Each row of a before or after table is a point. One or more steps were done to the points. Then noise was added and the rows were shuffled. The steps act on how far a point lies along the listed directions, d1 being the first. What was done? A step turns or swaps two directions, mirrors them in a line or flattens them onto one, adds a multiple of one to another, or multiplies one. Angles are multiples of 10 degrees, from the lower direction toward the higher: turns from -170 to 170, lines from 10 to 170 but not 90. Use the fewest steps. Two steps may share a direction if one is a turn and the other turns, adds or multiplies; they go together, in the order done. Otherwise the lowest direction goes first.
(in the rows, 128 means zero)

Directions:
(1): 124, 188, 133
(2): 70, 125, 112
(3): 143, 134, 70
Before:
96, 126, 137
118, 131, 121
94, 174, 126
73, 140, 112
84, 118, 130
156, 133, 90
70, 138, 131
96, 159, 132
177, 150, 159
After, 9 rows:
119, 134, 137
108, 245, 166
161, 186, 87
99, 160, 180
97, 129, 94
132, 128, 160
116, 158, 187
124, 108, 172
119, 208, 165
Steps: multiply d1 by 2.5; turn d2 and d3 by -80 degrees

Directions:
(1): 134, 173, 180, 138
(2): 72, 162, 105, 127
(3): 126, 121, 121, 197
(4): 168, 168, 88, 129
Before, 8 rows:
100, 127, 130, 64
132, 46, 88, 186
104, 118, 124, 66
94, 100, 110, 53
69, 97, 120, 142
100, 93, 161, 146
116, 104, 110, 164
102, 110, 118, 165
After, 8 rows:
89, 126, 92, 163
145, 82, 113, 142
91, 136, 97, 172
152, 54, 95, 53
160, 94, 131, 118
141, 116, 131, 114
77, 112, 80, 174
151, 89, 126, 113
Steps: flatten d1 and d4 onto the line at 10 degrees; turn d2 and d3 by 120 degrees

Directions:
(1): 125, 166, 137, 149, 183, 81
(2): 142, 166, 166, 64, 132, 141
(3): 184, 117, 118, 140, 172, 171
Before, 12 rows:
115, 114, 95, 160, 121, 119
174, 110, 144, 98, 124, 165
191, 178, 149, 104, 219, 158
151, 120, 110, 160, 180, 142
160, 140, 134, 69, 115, 173
100, 129, 102, 180, 126, 113
105, 204, 164, 86, 142, 66
132, 124, 97, 182, 174, 143
104, 175, 192, 94, 127, 118
104, 116, 100, 169, 103, 104
184, 137, 161, 79, 119, 171
103, 91, 110, 169, 83, 146
After (12 x 6):
161, 163, 149, 137, 184, 143
172, 148, 136, 108, 149, 163
72, 68, 78, 183, 62, 125
162, 136, 116, 119, 154, 154
162, 140, 128, 117, 140, 182
77, 141, 172, 107, 76, 122
85, 144, 108, 152, 121, 63
137, 87, 98, 163, 132, 159
92, 124, 128, 176, 107, 58
92, 133, 142, 66, 40, 132
113, 118, 124, 169, 132, 74
144, 102, 98, 160, 143, 183
Steps: multiply d1 by -1; mirror d2 and d3 in the line at 130 degrees

Directions:
(1): 143, 106, 165, 142, 44, 156, 110, 146, 142
(2): 128, 125, 178, 71, 141, 152, 147, 76, 165
(3): 125, 182, 89, 92, 116, 156, 66, 128, 147
(4): 78, 116, 126, 168, 114, 110, 93, 57, 127
Before, 10 rows:
130, 148, 116, 81, 120, 137, 122, 156, 154
75, 101, 150, 181, 152, 65, 163, 82, 88
109, 181, 108, 98, 154, 128, 102, 130, 141
153, 170, 137, 58, 120, 192, 95, 127, 153
116, 172, 65, 98, 156, 109, 92, 119, 145
90, 207, 49, 74, 191, 129, 95, 104, 134
157, 109, 148, 165, 21, 148, 117, 237, 133
115, 140, 107, 147, 118, 87, 104, 143, 108
143, 161, 90, 93, 170, 112, 140, 174, 116
180, 143, 124, 55, 147, 112, 156, 186, 113
After (10 x 9):
103, 179, 98, 120, 144, 119, 95, 134, 132
106, 141, 115, 99, 123, 124, 114, 125, 151
121, 167, 123, 76, 149, 169, 89, 83, 146
128, 134, 121, 141, 94, 102, 103, 158, 114
89, 202, 25, 118, 165, 118, 77, 133, 112
134, 91, 204, 135, 14, 163, 120, 152, 170
116, 169, 57, 123, 134, 106, 79, 136, 135
118, 143, 90, 142, 137, 98, 116, 151, 106
134, 124, 123, 108, 134, 85, 131, 125, 102
120, 115, 141, 158, 144, 84, 175, 156, 86
Steps: turn d1 and d2 by 40 degrees; flatten d3 and d4 onto the line at 10 degrees

Directions:
(1): 94, 112, 89, 116, 81, 166, 105, 142, 135, 192, 172
(2): 84, 133, 143, 89, 139, 173, 195, 161, 157, 96, 138
(3): 167, 123, 162, 99, 171, 134, 158, 84, 150, 192, 151
(4): 147, 82, 113, 111, 178, 112, 122, 208, 106, 150, 117
(5): 116, 154, 77, 157, 194, 164, 98, 117, 175, 127, 112
(6): 140, 140, 105, 95, 113, 171, 143, 111, 86, 150, 47
Before, 9 rows:
183, 110, 129, 154, 162, 71, 96, 145, 101, 69, 83
79, 109, 130, 121, 137, 144, 149, 167, 123, 77, 154
102, 140, 159, 154, 173, 97, 174, 113, 159, 72, 122
101, 106, 113, 89, 138, 147, 130, 199, 123, 100, 143
119, 163, 65, 105, 118, 204, 163, 120, 115, 133, 39
99, 115, 97, 131, 172, 155, 137, 204, 141, 98, 94
161, 111, 88, 165, 168, 73, 75, 197, 141, 121, 103
108, 161, 136, 150, 164, 116, 136, 98, 159, 66, 143
123, 122, 118, 96, 162, 159, 134, 167, 117, 143, 97
After:
95, 159, 41, 114, 85, 214, 146, 137, 110, 129, 48
163, 88, 78, 140, 171, 94, 76, 203, 153, 191, 135
102, 97, 89, 109, 176, 174, 136, 206, 150, 164, 126
116, 118, 108, 101, 157, 155, 126, 188, 108, 129, 88
97, 99, 142, 97, 156, 157, 161, 145, 139, 139, 182
57, 133, 115, 155, 114, 126, 144, 137, 159, 98, 149
83, 157, 112, 146, 126, 140, 120, 99, 164, 100, 171
128, 83, 65, 142, 94, 120, 55, 187, 103, 140, 136
125, 96, 133, 67, 173, 152, 146, 183, 135, 148, 158
Steps: add -0.7 times d6 to d1; turn d1 and d3 by 110 degrees; multiply d4 by 1.3

Directions:
(1): 134, 156, 158, 87, 119, 138, 166, 66, 148, 65, 145, 96
(2): 174, 94, 111, 104, 175, 162, 101, 109, 199, 152, 147, 133
(3): 112, 132, 117, 186, 191, 128, 117, 99, 94, 122, 184, 89
(4): 91, 124, 152, 106, 179, 76, 95, 85, 126, 120, 90, 176
(5): 157, 153, 155, 131, 155, 185, 166, 98, 82, 175, 92, 151
Before (9 x 12):
157, 109, 139, 78, 143, 137, 129, 111, 206, 89, 147, 124
150, 120, 114, 109, 132, 148, 137, 116, 166, 135, 122, 116
144, 154, 152, 130, 151, 171, 165, 76, 109, 153, 116, 118
121, 118, 140, 131, 198, 144, 113, 81, 132, 167, 74, 201
153, 173, 190, 86, 120, 164, 188, 103, 74, 135, 102, 136
124, 111, 122, 137, 83, 94, 120, 155, 166, 84, 165, 82
141, 106, 147, 100, 217, 120, 86, 45, 197, 122, 120, 147
161, 123, 166, 78, 118, 174, 173, 63, 133, 121, 114, 151
142, 119, 103, 147, 115, 148, 99, 151, 148, 145, 146, 108
After (9 x 12):
105, 159, 174, 118, 169, 141, 160, 45, 97, 121, 69, 179
128, 143, 127, 129, 98, 137, 124, 119, 139, 98, 150, 90
48, 163, 177, 148, 144, 46, 122, 80, 63, 87, 76, 155
118, 145, 121, 134, 90, 126, 159, 142, 107, 122, 110, 108
136, 125, 142, 147, 80, 166, 170, 152, 50, 180, 90, 169
119, 92, 104, 153, 84, 81, 95, 184, 175, 98, 169, 88
92, 139, 136, 146, 68, 89, 147, 192, 94, 93, 119, 125
128, 153, 149, 154, 158, 160, 154, 99, 69, 189, 87, 149
181, 138, 152, 128, 140, 194, 155, 166, 68, 226, 92, 168
Steps: turn d1 and d2 by -150 degrees; add 1 times d3 to d4; multiply d5 by 1.3

Directions:
(1): 127, 92, 93, 113, 105, 79, 178, 89, 54, 95, 98, 143, 84, 150, 138, 94, 110, 151
(2): 104, 139, 132, 100, 85, 152, 120, 90, 104, 158, 48, 138, 170, 168, 106, 168, 172, 96
(3): 135, 160, 106, 97, 114, 152, 106, 126, 101, 167, 138, 207, 158, 98, 199, 126, 90, 162
(4): 63, 88, 82, 132, 153, 183, 102, 125, 148, 133, 107, 135, 127, 146, 86, 102, 50, 124
Before:
103, 135, 121, 125, 157, 187, 65, 172, 181, 152, 168, 179, 157, 117, 146, 129, 58, 139
190, 147, 175, 155, 144, 125, 137, 162, 156, 139, 151, 100, 127, 111, 134, 120, 164, 133
115, 117, 125, 141, 136, 150, 125, 142, 147, 143, 136, 125, 155, 124, 132, 149, 120, 145
104, 104, 121, 141, 138, 148, 123, 143, 120, 123, 114, 114, 128, 119, 94, 116, 117, 116
100, 120, 140, 99, 127, 179, 114, 111, 129, 152, 67, 113, 149, 168, 84, 138, 117, 100
100, 81, 106, 120, 109, 117, 155, 116, 81, 97, 68, 134, 103, 154, 107, 81, 96, 117
196, 190, 167, 127, 154, 105, 117, 173, 150, 134, 207, 129, 131, 81, 170, 148, 172, 154
82, 152, 98, 85, 98, 212, 77, 99, 128, 209, 90, 176, 203, 136, 126, 172, 94, 118
169, 162, 156, 101, 98, 115, 157, 98, 79, 135, 141, 150, 135, 129, 172, 152, 174, 123
119, 119, 106, 133, 134, 144, 118, 134, 141, 144, 142, 153, 148, 112, 168, 112, 86, 145
186, 153, 152, 128, 133, 96, 160, 146, 97, 94, 167, 125, 108, 121, 173, 105, 162, 147
137, 144, 153, 120, 80, 116, 134, 97, 97, 146, 86, 168, 132, 142, 123, 162, 190, 118
After (12 x 18):
143, 112, 129, 119, 115, 97, 177, 107, 69, 90, 99, 106, 102, 168, 124, 106, 166, 123
144, 124, 117, 126, 118, 105, 136, 121, 91, 125, 153, 200, 92, 102, 165, 105, 108, 167
159, 119, 125, 118, 126, 100, 178, 100, 71, 96, 162, 138, 83, 125, 160, 104, 117, 142
157, 150, 133, 149, 175, 147, 102, 182, 190, 143, 248, 119, 128, 62, 158, 121, 71, 158
82, 96, 98, 123, 127, 174, 113, 137, 118, 128, 86, 157, 136, 134, 116, 84, 54, 120
110, 130, 126, 126, 133, 162, 105, 146, 127, 143, 116, 137, 153, 111, 116, 135, 124, 113
133, 123, 137, 144, 134, 132, 133, 143, 148, 135, 140, 115, 151, 123, 130, 153, 136, 143
144, 156, 140, 105, 149, 177, 97, 148, 138, 164, 151, 161, 153, 107, 160, 124, 78, 143
135, 133, 182, 160, 163, 133, 95, 187, 214, 114, 178, 87, 133, 132, 101, 152, 155, 104
183, 148, 164, 124, 119, 58, 173, 123, 96, 93, 132, 82, 97, 139, 117, 150, 227, 129
122, 103, 132, 156, 147, 126, 132, 147, 172, 118, 146, 87, 130, 132, 118, 121, 128, 115
183, 144, 166, 129, 104, 110, 162, 121, 102, 141, 95, 115, 129, 142, 132, 128, 186, 126
Steps: turn d1 and d4 by 50 degrees; turn d2 and d3 by 120 degrees

Directions:
(1): 169, 152, 78, 122, 104, 161, 123, 118, 190, 108, 206, 123, 67, 120, 127, 140, 154, 108, 99, 88
(2): 135, 178, 129, 93, 112, 140, 135, 140, 112, 96, 154, 51, 169, 143, 74, 117, 101, 80, 192, 131
(3): 125, 115, 145, 115, 82, 86, 130, 180, 121, 93, 116, 92, 65, 79, 199, 148, 133, 130, 178, 139
Before:
102, 127, 145, 133, 132, 130, 122, 120, 120, 140, 113, 140, 165, 145, 107, 128, 108, 138, 125, 144
108, 115, 157, 109, 134, 112, 120, 110, 67, 127, 70, 111, 173, 123, 113, 104, 110, 116, 158, 146
94, 123, 165, 118, 158, 119, 133, 107, 77, 153, 66, 144, 207, 158, 90, 112, 103, 132, 129, 151
154, 191, 90, 97, 108, 141, 128, 124, 155, 80, 205, 54, 118, 125, 90, 135, 118, 76, 175, 117
150, 156, 80, 137, 154, 173, 109, 91, 190, 149, 189, 177, 125, 143, 79, 134, 151, 124, 64, 82
136, 129, 134, 104, 128, 118, 132, 150, 109, 109, 123, 84, 138, 120, 111, 133, 113, 105, 173, 125
117, 119, 152, 133, 141, 138, 133, 130, 97, 126, 118, 109, 198, 130, 102, 125, 112, 111, 130, 145
146, 144, 94, 156, 193, 197, 146, 54, 138, 189, 136, 169, 207, 177, 30, 104, 127, 107, 43, 95
120, 138, 126, 142, 149, 153, 132, 103, 133, 123, 135, 158, 149, 128, 99, 121, 120, 137, 127, 123
176, 154, 86, 121, 93, 154, 122, 120, 205, 92, 230, 100, 50, 80, 157, 147, 151, 122, 99, 81
133, 162, 94, 112, 122, 144, 164, 111, 146, 115, 173, 98, 113, 156, 97, 112, 131, 88, 150, 100
After, 11 rows:
128, 138, 116, 124, 98, 134, 119, 134, 158, 113, 161, 123, 102, 122, 135, 145, 130, 124, 125, 121
133, 143, 114, 138, 133, 156, 130, 109, 152, 109, 158, 150, 118, 116, 111, 129, 127, 130, 128, 112
114, 152, 114, 120, 149, 138, 165, 99, 116, 137, 137, 113, 165, 177, 74, 100, 116, 98, 150, 118
147, 130, 116, 94, 86, 122, 116, 130, 123, 89, 139, 87, 78, 91, 150, 127, 141, 98, 159, 110
131, 147, 99, 144, 179, 172, 111, 83, 163, 169, 155, 190, 169, 162, 59, 124, 137, 133, 66, 96
138, 129, 134, 104, 129, 117, 133, 151, 109, 109, 124, 85, 140, 122, 113, 132, 114, 106, 170, 126
99, 121, 169, 149, 195, 134, 128, 80, 85, 172, 87, 153, 248, 152, 75, 99, 92, 162, 99, 149
150, 133, 120, 121, 100, 145, 129, 146, 144, 95, 176, 90, 120, 104, 136, 142, 137, 95, 130, 118
155, 149, 102, 95, 79, 133, 126, 139, 169, 89, 180, 103, 54, 101, 150, 148, 152, 102, 129, 99
114, 174, 131, 110, 159, 131, 128, 103, 93, 121, 133, 83, 219, 162, 50, 112, 89, 95, 174, 152
188, 162, 50, 141, 140, 206, 143, 76, 198, 147, 209, 141, 106, 141, 72, 128, 156, 89, 41, 60
Steps: mirror d1 and d3 in the line at 120 degrees
